Rows are points. A path goes straight from each point to the next, and from the last back to the first. The post is the endless flat space through its rows: a point in 2 columns, a line in 3, a plane in 4, and so on, so that a path can go around it. How many times does the path go around the post? Going back the other way cancels.

Post (1 x 2):
[[.00,.19]]
Path, 27 rows:
[[.14,.23],
[.18,.07],
[.33,.54],
[-.36,.51],
[-.27,.10],
[-.18,.31],
[.02,.32],
[.36,.20],
[.26,.05],
[.19,.44],
[-.26,.37],
[-.45,.08],
[.07,-.29],
[.27,.15],
[.27,.49],
[.44,.12],
[.04,.01],
[-.39,.09],
[-.18,.52],
[.10,.28],
[.41,.13],
[.12,-.05],
[.27,.31],
[-.09,.68],
[-.32,.22],
[-.22,.28],
[.06,.44]]
Times around: 0

Post, 7 rows:
[[-.01,-.03,-.16,.17,-.09,.37,-.17,-.40],
[-.05,.00,.03,.78,-.75,.09,-.12,-.07],
[-.18,-.66,.19,-.05,.38,.38,-.78,-.04],
[.57,-.13,.35,.01,.69,-.07,.50,-.02],
[-.27,.23,.21,.04,-.14,.26,-.09,.04],
[.02,-.02,-.29,.19,-.31,.35,-.03,.13],
[-.15,-.20,-.17,-.05,-.29,.12,.02,-.29]]
Path (21 x 8):
[[-.07,-.12,-.58,.29,-.31,.35,-.43,-.51],
[-.46,.32,.01,.21,.16,.47,-.05,.01],
[-.05,-.27,.21,.41,.07,.34,.08,.22],
[.29,-.29,.24,.20,-.10,.51,-.25,.16],
[.47,-.32,.11,-.03,.09,.09,-.16,-.17],
[.32,-.29,.11,-.10,.42,-.01,-.23,.20],
[-.07,-.55,-.27,.06,-.25,-.58,.25,-.63],
[-.18,-.26,-.58,-.33,.03,.36,.20,-.16],
[-.16,-.19,.06,.12,.17,.71,-.16,-.18],
[.29,-.36,-.22,.23,-.38,.42,.00,-.04],
[.37,.11,-.08,-.03,-.08,.27,-.19,-.67],
[-.28,.06,.00,-.03,.11,-.18,-.43,.11],
[.02,-.19,-.12,.47,.20,.05,-.24,.00],
[-.63,-.02,.57,-.06,.52,.18,.09,-.14],
[-.21,.00,.28,.19,-.55,-.11,.57,-.43],
[-.23,-.16,.02,.20,.18,.30,.00,-.07],
[-.23,-.16,-.44,.21,-.10,.23,-.09,-.63],
[.12,-.34,-.32,.34,-.08,.51,.35,.11],
[-.02,-.05,-.06,-.20,-.22,.59,.11,-.05],
[.19,.04,-.02,-.12,-.38,.30,-.07,.04],
[-.18,-.26,-.12,-.03,-.42,-.30,-.55,-.19]]
Times around: 3

Post (13 x 14):
[[-.27,.21,.51,-.58,.25,-.16,.18,.21,-.58,.27,-.09,-.36,.03,-.14],
[-.42,.22,.15,.23,-.11,.12,-.50,-.02,-.48,-.25,-.06,-.24,-.32,.01],
[.25,-.17,-.29,-.16,.43,-.40,.18,.09,-.06,.48,-.15,-.22,.28,-.42],
[-.31,-.06,-.02,.01,.10,-.40,.37,.01,.05,.13,.22,.11,.14,.44],
[-.20,.30,-.23,.07,.48,-.25,.41,.04,-.06,.53,-.54,-.22,-.04,-.13],
[-.04,.25,.51,-.21,-.20,-.12,-.12,-.14,-.12,-.48,.01,.22,.04,.15],
[-.05,-.45,.03,.36,-.43,.05,.04,-.25,-.04,-.32,-.22,.51,-.24,.55],
[-.35,-.16,-.22,-.06,-.21,.23,-.06,-.29,-.29,-.11,-.23,-.06,.33,-.26],
[-.25,-.22,.00,-.32,.78,-.25,.19,-.04,.29,-.26,-.08,-.07,.25,-.15],
[-.27,.11,-.22,-.17,.25,.11,-.43,.07,.30,.28,-.20,.12,-.09,.00],
[-.07,.04,-.06,.03,-.26,.42,.31,.04,-.09,-.01,-.08,-.19,-.05,.45],
[-.10,-.13,.26,.07,-.07,.20,.27,-.34,.00,.28,.27,-.09,-.21,-.21],
[-.17,.01,-.43,-.02,.04,.28,.00,-.28,.15,-.24,.17,.47,-.50,.14]]
Path, 21 rows:
[[-.36,-.05,-.72,.06,.30,-.15,-.04,-.13,.28,.28,-.07,-.13,-.24,.12],
[-.01,-.63,-.34,-.13,.42,-.30,.53,.01,.32,-.19,.15,-.03,-.32,-.05],
[-.16,-.10,-.34,-.34,-.02,.39,.25,.05,.10,-.23,-.84,.08,.21,.55],
[-.07,-.28,.11,-.10,.17,-.42,-.09,-.01,-.33,.48,-.16,.05,-.04,-.01],
[-.47,.06,.16,-.04,-.06,-.09,-.09,-.37,.23,-.11,-.73,-.14,-.01,-.05],
[.21,.07,-.36,-.15,-.51,.31,.08,.22,-.29,.04,-.39,.08,-.02,.13],
[.09,-.14,.22,-.12,.11,-.03,.37,.06,-.24,.27,.09,.42,-.20,-.20],
[.18,-.14,.40,-.32,-.11,.12,.05,.06,-.31,-.35,-.19,.40,-.34,.73],
[-.50,.37,-.13,-.27,-.10,.15,.10,-.14,-.21,-.09,-.32,-.10,.25,.36],
[.41,-.54,-.15,.03,-.04,-.02,.02,-.18,-.49,.05,-.37,.46,-.12,-.01],
[-.25,.24,-.13,.01,.22,.21,.57,-.11,.03,-.07,.09,-.22,.56,-.48],
[-.43,-.13,-.02,-.31,.40,-.29,.38,-.09,-.04,-.19,-.14,.25,-.34,-.06],
[.06,-.25,.25,.07,.31,-.15,.00,.09,.04,.06,-.08,.03,-.37,-.08],
[.02,.02,-.26,.09,.13,.24,.18,.15,-.26,.06,-.16,-.14,.39,-.03],
[-.02,.44,.21,-.22,.69,-.14,.02,.02,.01,.52,-.08,.27,-.23,-.05],
[-.30,-.06,.03,.62,.21,.18,.24,-.09,.09,.14,-.46,-.04,-.01,.11],
[-.49,-.24,-.05,-.33,.11,.07,.08,.34,.01,-.51,-.66,-.20,.25,.18],
[-.63,-.08,-.23,-.26,-.19,-.04,.00,-.51,-.28,-.18,-.04,.38,-.33,-.42],
[-.64,-.04,.37,-.23,-.23,-.01,-.32,.39,-.05,.59,-.10,.15,.15,-.02],
[-.94,-.07,.53,.18,.40,-.37,.34,.05,-.37,-.10,-.33,.19,.39,.53],
[.01,.09,-.03,-.10,-.14,.45,.24,.08,-.08,.45,-.38,-.11,.02,.47]]
Times around: 1

Post, 17 rows:
[[.10,.13,.04,-.12,-.46,.13,-.46,-.05,-.07,-.05,.19,.17,.12,.09,.02,-.07,-.37,-.12],
[-.24,-.26,.02,-.13,.59,.30,.18,.07,.29,.24,.01,-.18,-.16,.23,-.05,.31,.08,.32],
[-.21,-.47,.14,-.13,.09,-.05,.11,-.07,.05,.01,.22,.26,-.08,.03,-.21,.13,-.03,-.15],
[-.12,-.57,-.11,-.38,.24,-.11,-.29,.06,.32,.30,-.05,-.02,-.30,.00,-.24,.28,.22,.14],
[.34,-.04,.18,-.35,-.48,-.07,-.42,-.03,-.20,-.01,.21,.10,.12,-.44,.16,-.20,-.16,-.34],
[.15,.68,-.28,-.13,-.10,-.03,-.25,.46,-.37,-.33,-.25,.18,.06,.08,-.10,-.28,.00,.02],
[.19,-.37,.16,-.18,-.29,.09,-.27,.01,-.30,.33,-.02,.25,.44,-.07,-.01,.09,.02,-.47],
[.01,.64,-.47,.15,-.01,.11,-.25,.00,-.28,-.18,-.11,-.07,-.16,.09,-.03,-.15,.13,-.37],
[.28,.18,-.24,-.01,-.02,.52,.30,-.02,-.20,.06,.36,-.05,-.09,.22,-.41,.11,.09,.30],
[-.07,-.34,.17,-.23,.22,-.17,.18,.24,.46,.30,-.09,.02,-.32,.45,-.03,.21,.31,.03],
[.19,.69,-.11,.15,.07,-.22,-.13,.17,-.41,-.06,-.12,.03,.06,.20,-.15,.10,-.03,-.13],
[.06,-.20,.17,-.05,-.25,-.21,-.37,-.10,.11,.02,.28,.29,.45,-.20,.06,-.08,.03,-.18],
[-.12,-.28,-.20,-.27,.31,.22,.42,.30,.35,.19,-.08,-.14,-.07,.03,-.07,.70,.11,.43],
[-.06,.37,-.03,.19,-.41,.00,-.39,.15,-.47,-.17,.10,-.14,.14,-.07,-.18,-.16,.03,-.33],
[-.05,-.03,.01,-.49,-.27,-.22,-.30,-.13,-.33,.08,.23,.09,.50,.07,-.10,-.11,-.04,-.07],
[-.10,-.68,.32,-.28,-.33,-.06,-.10,-.09,.00,.41,.15,.27,-.12,.00,.14,.17,.29,.15],
[.38,-.07,.03,-.01,-.40,-.18,-.46,-.08,-.36,-.25,-.09,-.04,.30,.00,.15,-.20,-.13,-.23]]
Path, 29 rows:
[[.56,-.05,.05,-.50,-.65,.27,-.14,.31,.11,.44,-.03,.10,-.45,-.64,.13,.32,.03,.00],
[.00,.43,-.18,.15,-.27,-.12,.00,-.02,-.20,.07,-.01,.27,-.02,.02,-.17,.15,-.10,-.20],
[.14,.26,-.01,-.44,-.09,.13,.03,.46,-.27,.56,-.04,.04,.63,.25,-.15,-.03,.27,-.03],
[.11,-.45,.18,-.13,-.10,.33,-.37,.29,.11,.51,-.37,-.09,-.65,.11,-.10,.31,-.10,-.08],
[.48,-.41,.29,-.27,-.18,-.14,.02,-.16,-.12,.19,.06,.07,-.01,.12,-.18,-.04,.06,-.53],
[-.16,.02,-.07,-.30,.29,.18,-.63,-.24,.17,-.05,-.09,.04,.21,-.35,.09,-.22,-.19,-.16],
[.04,.56,-.06,-.26,-.42,.47,-.04,.06,-.01,.14,.17,.00,.34,-.24,-.18,.05,-.23,-.49],
[-.02,.11,-.32,.30,-.11,.24,-.65,-.11,-.11,-.03,-.17,-.42,.08,-.10,.10,.32,.07,-.57],
[-.11,-.64,.12,-.18,-.30,-.24,-.29,.28,-.01,-.17,.05,-.04,.25,-.06,.09,-.04,.23,-.31],
[.42,-.40,-.16,-.53,.04,.00,.27,.64,.29,-.25,-.12,.32,.32,-.28,.12,.29,-.25,.36],
[.18,-.60,-.33,-.40,-.03,-.59,-.14,-.03,-.25,.24,-.45,.44,.01,-.11,-.07,-.21,.43,-.47],
[-.51,-.03,-.14,-.04,-.37,.06,-.38,-.60,-.29,.16,.34,-.03,.94,-.02,-.08,.14,-.22,-.08],
[-.10,.48,-.20,-.26,.50,-.29,-.03,-.24,.24,-.16,.01,.35,-.73,.34,.06,-.14,.00,.00],
[-.31,.05,.16,-.57,-.10,-.47,-.12,-.11,.00,.27,.44,.54,.15,.16,-.20,.30,.09,.07],
[-.03,.37,-.36,-.70,.19,-.22,-.43,-.21,.13,.06,-.04,-.07,.14,.70,-.01,-.59,.33,-.04],
[-.10,-.08,.06,-.35,-.07,.43,-.04,-.23,-.12,.15,.25,-.20,-.10,.04,-.24,.10,-.18,.16],
[.08,.23,-.05,.24,-.19,.37,.02,.22,-.14,-.09,-.07,.21,-.46,.36,-.05,.01,.32,-.11],
[.22,-.38,.04,.16,-.16,.61,.48,.35,-.35,-.08,.26,-.33,-.35,-.05,-.31,.51,.09,.51],
[.03,-.20,-.19,.16,.21,-.08,-.12,-.01,-.09,-.04,-.13,.15,-.23,.05,.40,.01,.09,-.10],
[.01,-.61,-.14,.01,-.30,-.03,.11,-.10,.07,.15,.05,.22,-.73,.11,.25,-.10,.84,-.07],
[-.12,-.74,.15,-.51,-.27,.12,-.66,-.37,.13,.21,.20,-.06,-.35,-.05,.33,.11,.05,-.35],
[-.05,.33,-.07,-.48,.30,.02,-.32,-.07,-.14,-.08,-.15,.09,-.04,-.02,.24,-.33,-.13,-.09],
[-.17,.41,-.04,.25,.10,-.12,-.51,-.06,.23,-.22,.18,.38,-.29,.00,-.34,-.21,-.08,-.24],
[.26,.07,.08,.14,.01,-.21,-.48,-.32,.06,-.10,.18,-.20,.44,.70,-.08,-.06,.29,.27],
[.10,.22,.22,.00,-.22,-.31,-.48,.15,-.21,-.25,.29,.53,.13,.36,-.01,-.47,.04,-.03],
[-.09,-.15,-.21,-.17,.08,.21,-.29,-.37,-.41,.09,.37,-.16,.62,-.64,.13,.04,-.02,-.47],
[-.48,-.37,-.40,.02,-.17,.57,.33,.04,-.30,.21,.48,-.14,.04,-.14,-.62,.60,.02,.29],
[-.21,-.36,-.15,.10,.16,-.37,.14,.50,.12,-.14,-.25,.02,-.24,.44,.06,-.07,.42,-.11],
[.09,.03,.10,.04,-.34,.31,.10,.25,.22,.06,.27,.43,-.26,.27,-.18,-.11,-.02,.35]]
Times around: 2
